Each row is a point. The points of each table are mixes of a few directions, plus a little noise. Count the directions of each table, and those that both share. Where both have some left over, give the other angles between the two spaces (their principal angles), to ten degrees, smallest first.

First, 7 rows:
[[ 0.63  0.45]
 [-0.22 -0.14]
 [ 0.39  0.27]
 [ 0.17  0.12]
 [-0.09 -0.06]
 [-0.35 -0.26]
 [-0.54 -0.37]]
Second:
[[ 0.38  0.28]
 [-0.02  0.00]
 [ 0.14  0.08]
 [ 0.23  0.17]
 [-0.72 -0.52]]
Directions: first 1, second 1, shared 1

First (4 x 3):
[[ 0.81 -0.40  0.35]
 [-0.40  0.16 -0.18]
 [-0.06  0.02 -0.02]
 [-0.37  0.16 -0.16]]
Second:
[[ 0.54  0.09  0.23]
 [ 0.02  0.05  0.01]
 [ 0.27 -0.40  0.12]
 [-0.84  0.32 -0.37]
 [ 0.44  0.04  0.19]
 [-0.43 -0.09 -0.18]]
Directions: first 1, second 2, shared 1

First:
[[-0.24  0.11  0.02 -0.07  0.51  0.19]
 [-0.11 -0.41 -0.14 -0.41 -0.48 -0.22]
 [ 0.12 -0.43 -0.13 -0.32 -0.87 -0.37]
 [ 0.00  0.61  0.18  0.52  1.04  0.44]
 [-0.24 -0.38 -0.12 -0.46 -0.32 -0.14]
 [-0.14  0.11  0.04  0.01  0.36  0.14]
 [ 0.03  0.17  0.05  0.17  0.30  0.13]
 [ 0.36  0.33  0.10  0.49  0.01  0.06]
 [ 0.25 -0.08 -0.03  0.09 -0.55 -0.22]]
Second, 7 rows:
[[ 0.06 -0.33 -0.14  0.54 -0.39  0.21]
 [ 0.08 -0.27 -0.10  0.45 -0.35  0.18]
 [ 0.28  0.69  0.27 -0.59  0.32 -0.50]
 [-0.10 -0.16 -0.07  0.09 -0.03  0.13]
 [-0.83 -0.35 -0.13 -0.59  0.68  0.32]
 [ 0.33  0.15  0.06  0.23 -0.28 -0.15]
 [ 0.19  0.29  0.12 -0.15  0.04 -0.21]]
Directions: first 2, second 2, shared 1; angles 80

First, 8 rows:
[[-0.12 -0.22  0.25 -0.56  0.39  0.49 -0.29  0.86 -0.16]
 [ 0.37  0.31 -0.21  0.18  0.07  0.17  0.07 -0.13  0.04]
 [ 0.37 -0.23 -0.19  0.23  0.20  0.37  0.21  0.08  0.22]
 [-0.02 -0.21  0.03 -0.28 -0.22  0.24 -0.92 -0.18 -0.10]
 [-0.27  0.29  0.15  0.05 -0.30 -0.48  0.53 -0.15 -0.13]
 [ 0.04 -0.02 -0.01 -0.06 -0.32  0.06 -0.31 -0.27 -0.06]
 [-0.77 -0.12  0.41 -0.05 -0.45 -0.82  0.64 -0.10 -0.15]
 [ 0.40  0.20 -0.41  0.50  0.63 -0.02  0.09 -0.13  0.33]]
Second (9 x 9):
[[-0.93 -0.02  0.31  0.32 -0.33 -0.07 -0.40  0.51  0.20]
 [-0.37 -0.01  0.13  0.13 -0.13 -0.03 -0.16  0.21  0.08]
 [ 0.74  0.02 -0.25 -0.26  0.26  0.06  0.32 -0.41 -0.16]
 [-0.24 -0.01  0.08  0.08 -0.08 -0.02 -0.10  0.13  0.05]
 [ 0.04  0.00 -0.01 -0.01  0.01  0.00  0.02 -0.02 -0.01]
 [ 0.84  0.02 -0.28 -0.29  0.29  0.07  0.36 -0.46 -0.18]
 [ 0.19  0.00 -0.06 -0.06  0.07  0.01  0.08 -0.10 -0.04]
 [-1.22 -0.03  0.41  0.42 -0.43 -0.10 -0.52  0.68  0.26]
 [ 0.97  0.02 -0.32 -0.34  0.34  0.08  0.41 -0.54 -0.21]]
Directions: first 5, second 1, shared 0; angles 50

First:
[[-0.28 -0.35 -0.24 -0.45 -0.29  0.84  0.29 -0.51  0.46  0.09  0.62]
 [ 0.00  0.26 -0.01  0.62  0.05 -0.93 -0.31  0.67 -0.77 -0.16 -0.75]
 [-0.26 -0.08 -0.23  0.22 -0.22 -0.17 -0.05  0.22 -0.38 -0.07 -0.22]
 [ 0.14 -0.01  0.14 -0.24  0.11  0.26  0.11 -0.24  0.35  0.07  0.25]
 [ 0.37  0.21  0.33 -0.06  0.34 -0.14 -0.05 -0.03  0.22  0.03 -0.01]
 [ 0.12 -0.04  0.12 -0.30  0.09  0.37  0.13 -0.32  0.42  0.08  0.32]
 [ 0.11  0.02  0.12 -0.11  0.11  0.10  0.04 -0.12  0.19  0.03  0.12]
 [-0.07 -0.17 -0.07 -0.29 -0.08  0.49  0.17 -0.34  0.35  0.08  0.38]
 [-0.16  0.14 -0.16  0.61 -0.09 -0.82 -0.28  0.65 -0.82 -0.16 -0.71]]
Second:
[[ 0.47 -0.03  0.75 -0.55  0.72  0.05 -0.11 -0.60  0.16  0.48  0.26]
 [ 0.18 -0.02  0.50 -0.37  0.39  0.24 -0.03 -0.26  0.20  0.27  0.29]
 [ 0.20  0.05 -0.13  0.13  0.09 -0.39 -0.07 -0.15 -0.14  0.04 -0.28]
 [-0.50 -0.09  0.45 -0.37 -0.14  1.11  0.20  0.42  0.46 -0.07  0.80]
 [-0.01  0.04 -0.50  0.39 -0.26 -0.45 -0.03  0.08 -0.27 -0.17 -0.45]
 [ 0.10  0.00  0.11 -0.07  0.10 -0.02 -0.02 -0.11  0.03  0.10  0.04]
 [-0.40 -0.02 -0.19  0.12 -0.37  0.37  0.09  0.42  0.11 -0.24  0.16]
 [ 0.55  0.05  0.17 -0.09  0.44 -0.59 -0.17 -0.55 -0.16  0.31 -0.28]
 [-0.37  0.02 -0.57  0.40 -0.55  0.02  0.08  0.46 -0.10 -0.39 -0.19]
 [-0.14  0.05 -0.60  0.45 -0.42 -0.36 -0.01  0.27 -0.23 -0.31 -0.40]]
Directions: first 2, second 2, shared 0; angles 30, 50

First (11 x 14):
[[-0.25  0.59 -0.75 -0.49  0.55 -0.30 -0.30 -0.06  0.66 -0.03  0.30 -0.19
  -0.23  0.10]
 [-0.14 -0.16 -0.15 -0.26  0.13 -0.17 -0.01 -0.17  0.02  0.06  0.19 -0.15
   0.06  0.10]
 [ 0.11 -0.17  0.32  0.50 -0.27 -0.03  0.02 -0.11 -0.10  0.14 -0.10 -0.37
  -0.30  0.12]
 [ 0.02  1.07 -0.66 -0.42  0.42  0.02 -0.20  0.22  0.39 -0.13 -0.02  0.26
   0.16 -0.14]
 [-0.10  0.04 -0.26 -0.59  0.25 -0.09 -0.07 -0.05 -0.02 -0.07  0.23  0.17
   0.31 -0.04]
 [ 0.41 -0.72  1.00  0.46 -0.56  0.33  0.04  0.19 -0.65 -0.15 -0.18  0.35
   0.04 -0.19]
 [ 0.29 -0.07  0.44  0.23 -0.30  0.16  0.03  0.08 -0.41 -0.01 -0.15  0.13
   0.15 -0.09]
 [-0.04 -1.13  0.64  0.09 -0.22  0.20  0.07  0.18 -0.17 -0.25  0.07  0.44
  -0.10 -0.14]
 [-0.27  0.28 -0.35  0.53 -0.17  0.18  0.67 -0.08  0.03  0.32 -0.53 -0.19
   0.20  0.08]
 [ 0.31 -0.18  0.49  0.17 -0.34 -0.03  0.02 -0.21 -0.63  0.16 -0.01 -0.24
   0.22  0.07]
 [-0.36  0.44 -0.71 -0.23  0.52 -0.26 -0.25  0.01  0.88 -0.05  0.22 -0.21
  -0.51  0.11]]
Second (11 x 14):
[[ 0.38  0.15  0.35 -0.69  0.06  0.08 -0.49  0.22 -0.17 -0.51  0.19  0.58
   0.03 -0.28]
 [-0.65  0.34 -1.07  0.28  0.25 -0.01  0.75 -0.18  0.26  0.63 -0.26 -0.34
   0.59  0.22]
 [ 0.19 -0.73  0.65  0.01 -0.28 -0.22 -0.17 -0.35 -0.43  0.04  0.25 -0.40
  -0.21  0.16]
 [ 0.44 -0.26  0.68 -0.36 -0.11 -0.05 -0.52  0.05 -0.29 -0.39  0.28  0.23
  -0.20 -0.14]
 [-0.18  0.04 -0.02 -0.08 -0.13  0.09  0.31 -0.09  0.22 -0.24 -0.35  0.05
  -0.28 -0.04]
 [ 0.27 -0.07  0.23  0.22  0.04 -0.04 -0.42  0.17 -0.13  0.11  0.29  0.01
   0.01 -0.02]
 [-0.08  0.22  0.16  0.49 -0.24  0.27  0.19  0.24  0.60 -0.40 -0.60  0.15
  -0.88 -0.15]
 [-0.28  0.25 -0.62 -0.08  0.26 -0.04  0.28 -0.07  0.00  0.36  0.01 -0.06
   0.57  0.09]
 [-0.46  0.21 -0.87  0.17  0.27 -0.07  0.48 -0.16  0.05  0.65 -0.02 -0.33
   0.67  0.23]
 [ 0.06  0.14  0.22 -0.13 -0.12  0.17  0.02  0.13  0.25 -0.48 -0.30  0.31
  -0.46 -0.20]
 [ 0.29 -0.31  0.30  0.15  0.03 -0.16 -0.45  0.00 -0.35  0.25  0.47 -0.16
   0.15  0.08]]
Directions: first 5, second 4, shared 3; angles 70

First (10 x 20):
[[ 0.01 -0.06  0.81 -0.12 -0.37  0.45 -0.05  0.29  0.45 -0.50  0.11  0.01
  -0.30 -0.87  0.23  0.16  0.24  0.11  0.09 -0.18]
 [ 0.05 -0.04 -0.12 -0.26  0.25 -0.28  0.06 -0.31 -0.41  0.22 -0.05 -0.05
   0.09  0.62  0.25  0.10 -0.25  0.35 -0.28  0.25]
 [-0.16 -0.06  0.37  0.27 -0.22  0.20 -0.37  0.44  0.37 -0.29 -0.01  0.26
  -0.23 -1.16 -0.30  0.13  0.46 -0.25  0.44 -0.19]
 [ 0.40 -0.20 -0.03 -0.36  0.58 -0.48  0.24 -0.69 -0.83  0.04 -0.07 -0.19
   0.14  1.15  0.41 -0.09 -0.57  0.54 -0.49  0.30]
 [ 0.46 -0.20  0.06  0.19  0.24 -0.06  0.26 -0.31 -0.23 -0.37  0.02 -0.18
   0.11  0.37 -0.10 -0.45 -0.27 -0.18 -0.02 -0.17]
 [-0.30  0.24 -0.28  0.16 -0.38  0.28  0.00  0.36  0.51  0.21  0.06  0.01
   0.03 -0.29 -0.22 -0.01  0.24 -0.34  0.16 -0.13]
 [-0.31  0.03 -0.23  0.31 -0.02 -0.11 -0.43  0.34  0.10  0.19 -0.09  0.32
  -0.04 -0.65 -0.45  0.15  0.38 -0.28  0.39 -0.01]
 [-0.02  0.09 -0.37 -0.34  0.19 -0.25  0.20 -0.34 -0.37  0.43 -0.03 -0.13
   0.18  0.97  0.32  0.10 -0.33  0.37 -0.41  0.29]
 [ 0.48 -0.23  0.03  0.19  0.33 -0.15  0.22 -0.34 -0.33 -0.36 -0.01 -0.14
   0.11  0.41 -0.10 -0.43 -0.29 -0.15 -0.02 -0.13]
 [-0.61  0.39 -0.21 -0.03 -0.60  0.40 -0.12  0.57  0.72  0.43  0.07  0.09
  -0.07 -0.53 -0.06  0.33  0.41 -0.16  0.13 -0.03]]
Second:
[[-0.08  0.04 -0.43 -0.03  0.24 -0.30 -0.04 -0.17 -0.31  0.36 -0.08  0.03
   0.15  0.50 -0.04  0.03 -0.12  0.07 -0.10  0.19]
 [-0.17  0.10 -1.02 -0.08  0.55 -0.71 -0.08 -0.38 -0.72  0.88 -0.19  0.09
   0.36  1.18 -0.11  0.11 -0.28  0.18 -0.23  0.45]
 [ 0.14 -0.08  0.82  0.05 -0.42  0.59  0.07  0.31  0.58 -0.70  0.17 -0.09
  -0.28 -0.93  0.09 -0.08  0.21 -0.14  0.19 -0.36]
 [-0.12  0.04 -0.66 -0.05  0.36 -0.47 -0.05 -0.26 -0.46  0.57 -0.13  0.06
   0.22  0.77 -0.07  0.07 -0.19  0.11 -0.14  0.31]
 [ 0.10 -0.06  0.62  0.03 -0.32  0.44  0.05  0.23  0.43 -0.53  0.11 -0.04
  -0.21 -0.71  0.07 -0.06  0.18 -0.10  0.13 -0.28]
 [ 0.00  0.00  0.01  0.00  0.00  0.01  0.00  0.01  0.01 -0.02  0.00  0.00
  -0.02 -0.03 -0.01 -0.01  0.02  0.00  0.00  0.00]
 [ 0.06 -0.03  0.25  0.01 -0.14  0.17  0.02  0.09  0.18 -0.21  0.04 -0.03
  -0.08 -0.27  0.03 -0.02  0.07 -0.04  0.07 -0.11]
 [ 0.18 -0.10  0.96  0.05 -0.51  0.67  0.07  0.37  0.68 -0.82  0.20 -0.09
  -0.33 -1.10  0.10 -0.07  0.27 -0.17  0.22 -0.45]
 [-0.09  0.05 -0.53 -0.04  0.29 -0.38 -0.06 -0.18 -0.37  0.45 -0.09  0.05
   0.18  0.62 -0.05  0.06 -0.13  0.10 -0.11  0.24]]
Directions: first 4, second 1, shared 1
